Each row of a before or after table is a point. One or more steps were done to the points. Then noise was added and the rows were shuffled. The steps act on columns, c1 being the first. Name the steps. A step turns or swaps two columns, mirrors them in a line or flattens them onto one, adds a multiple of one to another, or multiplies or shifts one. Angles are multiples of 10 degrees, from the lower column toward the higher: turns from -170 to 170, lines from 10 to 170 but not 90. Use the fewest steps. Two steps may share a column if one is a turn and the other turns, adds or multiplies; they go together, in the order done. Otherwise the lowest column goes first.

Before (10 x 2)
[[ 32 -21]
 [ 29   3]
 [  9 -18]
 [-92  50]
 [ 46  42]
 [ 19 -15]
 [ 29 -42]
 [  3 -27]
 [-41 -32]
 [  2 -79]]
After (10 x 2)
[[-27 -59]
 [-37  10]
 [-33 -12]
 [ 29  46]
 [-17  14]
 [-52  27]
 [-27   9]
 [-28  81]
 [103 -20]
 [-11  24]]
Steps: turn c1 and c2 by -160 degrees

Before (8 x 6)
[[-41  12  -8 -13 -13 -24]
 [ 60  20   1   4 -14  -6]
 [-30   6 -12 -37  -9  -7]
 [-11 -80 -10 -22   5  11]
 [-36 -38  52   6  59 -15]
 [-26  14 -12  12 -17 -32]
 [-34   2  57  -3 -14   8]
 [-32 -43  93 -34  -5 -20]]
After (8 x 6)
[[-69   6  16  -7  84 -17]
 [-65 -30 -36   0  29   9]
 [-60  -9 -56 -49  87 -19]
 [121 -16  -6   1 -16  -6]
 [-82  -8  -6 -29 -15 -25]
 [-23  76 -14 -15  32  11]
 [-53  -6 -10 -10 -24 -32]
 [-62   0   0 -41 -16  -6]]
Steps: multiply c1 by 2; turn c2 and c3 by 150 degrees; turn c3 and c5 by -60 degrees; add 0.7 times c6 to c4

Before (8 x 11)
[[ 37  23  38 -14  11   1  72 -34 -14 -31  63]
 [-42 -19  12  28  12  -7  23  16  -4  34   9]
 [ -2  29 -47  35  38 -27 -16  23 -18 -35 -29]
 [ 52  31 -58 -15  46 -36   0  -8  21 -24  53]
 [-24   4 -53 -66  49   4  70 -26 -68  20  54]
 [ 39 -67   0 -73 -47  43  41  61   3 -52  58]
 [-23  32 -62 -38  44 -44  56  59  34  41 -29]
 [ 21 -37  33 -58 -44  52 -37  60 -69  23 -21]]
After (8 x 11)
[[ 30 -18 -57 -15  26 -25 -19  32  42  -4 -29]
 [-23 -55 -72  42  32 -45  57  45 -52  20 -29]
 [-38  14 -68 -39  31 -37   2  28  16  28  55]
 [-84 -72  -8   7 -34  42  37 -54  46  18  57]
 [ 45 -18   3  20   7  -7  20 -17 -29 -15   7]
 [-44  26 -61  54  35   3  70   1   2 -72  54]
 [-28  35  30 -24  10   3  69  17  32  -1  66]
 [-63 -68  22  10 -31  49 -34 -27   5 -73 -19]]
Steps: turn c1 and c4 by -120 degrees; turn c2 and c8 by 80 degrees; shift c3 by -10; multiply c5 by 0.7; turn c9 and c10 by 110 degrees

Before (10 x 18)
[[-21   1  17 -18 -56  14  25   2  22  -6  35 -13   1  10  22  16  24  32]
 [-10 -20  20 -29  24  13   6  11  20 -33  30 -17   1 -20  -8 -23   2 -42]
 [-27   3 -34 -13  25   9 -35   5 -18  -6   7  50  13  -2  44  -8  34 -16]
 [ 63  -1  -3  -7  21  11 -11 -36  -6 -15  17 -20  14   9  31 -17  -2  23]
 [  4   4  10  22  14  11  16  40 -28 -25  17 -19 -42  14  33 -14   0  17]
 [ -8  -9  27 -29  21  15  10  19 -34  -2 -24  -6  19   5  37  18   0  22]
 [ 31 -21  14 -14   9   9   6  31  21 -11  16  -3  19   7  26  -7   7  24]
 [-17 -68  20 -23  -3  26  24  22  27  -2  26  54 -20 -15 -11 -24  -6  32]
 [ -7 -48  27 -27  23  40  -7  28 -16  -7  14 -17 -19  13  39 -19   8  -7]
 [ -5 -17 -38 121  -8  16  -2  28 -20  -6  19  34 -43  17  32 -21  -7 -23]]
After (10 x 18)
[[ 22 -21  10 -11  -8  10  -3 -29  23 -14  20 -13  43   6  22  -4   4  23]
 [ 23 -11  20 -28   1  10  -1  23 -31   0 -25 -20  -5   8  40  18   4  19]
 [ 19 -21  18 -28  16  17 -23  26  22 -28  33  -7  40 -20  -4 -21  -1 -40]
 [ 19   2 -17 -13   9   7  61  31 -19  -9  10  33  12  -4  43 -12  31 -14]
 [ 38 -47  21 -30  25  42 -14  18 -16  -6  16  -3  -9  17  37 -17   7  -9]
 [-57  -2   6 -13   4   7 -17 -43  -3 -15  18  13  24   5  32 -12  -3  20]
 [  9   2   2 -22 -40  22 -19  31  25  -4  39 -23 -26  15  19  15  23  39]
 [  1 -16 -35 123  31  16  31 -79 -21 -10  15  16 -54  18  34 -19  -4 -27]
 [ 28  -1   5  23  39  14 -21 -29 -28 -21  18 -11 -44  12  32  -9  -5  18]
 [ 31 -62 -11 -20  13  26  46  22  29  -2  28 -44  13 -11 -15 -26  -7  30]]
Steps: add 0.7 times c4 to c1; turn c1 and c8 by -110 degrees; turn c7 and c12 by -110 degrees; turn c3 and c12 by -40 degrees; turn c5 and c13 by 50 degrees; add 1 times c9 to c13

Before (9 x 32)
[[-30   2 -19  33  -7 -11  26  21  56  37 -11 -35 -60 -10   1 -66 -46  -3
   15 -60 -42 -69  -1  34 -44  79 -30 -39 -25 -12  17  54]
 [ 65  13  -1  39 -13 -85  -3 -28 -32  39  12 -51  16  68  30  40   0  39
  -13  39 -11  38  11 -50  30 -19 -20  -6  44 -19 -15 -60]
 [ 28 -34 -27 -44 -15  16  37  15 -51  39  18  19 -10  76 -14 -81  44   9
  -56 -15 -10 -51 -37  16  67 -19  18 -33 -38 -45  -1  36]
 [ 32 -27 -17 -72  10   5  23 -37  19 -70 -11  13 -34  16  35 -12 -15   4
   31  44  33  28  82 -61 -29  26 -23   7  69  -6  47 -81]
 [ 48 -29   2 -79  25 -82 -25  53  40   9  22  29  11 101   2 -77  28 -67
  -58  60  69  44  60 -12 -47 -51  15 -66  72 -27 -70  44]
 [  7  10 -66  42 -34   1 -38  19 -52 -20 -67 -44 -21   9 -53  24 -26  35
   32 -25  -3   6 -29 -10 -45  40 -42  29  18 -13  18 -10]
 [ 26 -58   6 -59 -23 -16 -44 -19   2 -14 -56   6  60  32 -61  45 -37 -47
  -47  30 -14  33  15   9  31 -54 -27 -41  33  40 -42 -76]
 [-42  -5  48  -3  -8 -52 -96 -14  21 -47 -45  20  22   8  -2 -13  46  29
   13  50 -29   6 -16 -34  52  45  40 -36  17 -44  57  -3]
 [ 16  37  59  47  47 -11   9  85  49 -41  24 -33  49 -21   5 -53  41  -5
  -25 -60 -52  24 -13 -39   0  24  18  16  -8 -52  48  -3]]
After (9 x 32)
[[  44  -27    3   28   25  -79  -23   49   34   10   22   14   15  115
     2 -113   28  -73   71   59   75   48  -46  -13  -51  -53   37  -58
    81  -26  -69   31]
 [ -31    1  -18  -66    1   -8   30   22   55   33  -11  -35  -58  -28
     2  -51  -43    0   -4  -58  -43  -67   -3   39  -34   73  -30  -40
   -21   -8   17   10]
 [  36  -32  -24   91    7   -1   24  -42   19  -74  -11    2  -35    8
    29    9  -15    3  -13   42   31   29  -85  -67  -32   21  -28    6
    63    5   47   67]
 [   0   12  -68  -31  -34   -2  -49   17  -52  -24  -70  -39  -25   29
   -52   45  -20   44  -36  -20    0   10   26   -9  -37   32  -37   34
    24  -10   19  -14]
 [  62   16    3    4  -17  -87  -17  -32  -30   33   14  -34   18   58
    30   81   -8   50   16   42  -13   43  -18  -48   26  -14  -29  -11
    46  -21  -16    7]
 [ -40    7   58   -4   -3  -56  -96  -15   17  -43  -43    6   21   58
    -3   -7   43   30  -14   51  -24    5   17  -39   52   41   37  -38
    12  -44   58   14]
 [  13   41   55  -57   41  -12    9   81   47  -36   25  -29   41  -28
     4    1   38   -1   22  -65  -54   25   16  -40    7   12   38   13
    -9  -54   51   45]
 [  30  -29  -30   -6  -12   12   33   14  -57   44   17   14  -11   50
   -15  -86   48    7   57   -9   -8  -56   48   13   69  -25   25  -31
   -34  -47    4   43]
 [  28  -51    5   91  -32  -13  -38  -16    2  -12  -57   -6   60   45
   -57   44  -43  -51   47   34  -12   29  -17   11   28  -59  -30  -46
    25   41  -45   11]]
Steps: turn c16 and c32 by -130 degrees; turn c4 and c16 by 150 degrees; add -0.5 times c7 to c14; add 0.3 times c8 to c27; multiply c12 by 0.7; turn c19 and c23 by -170 degrees
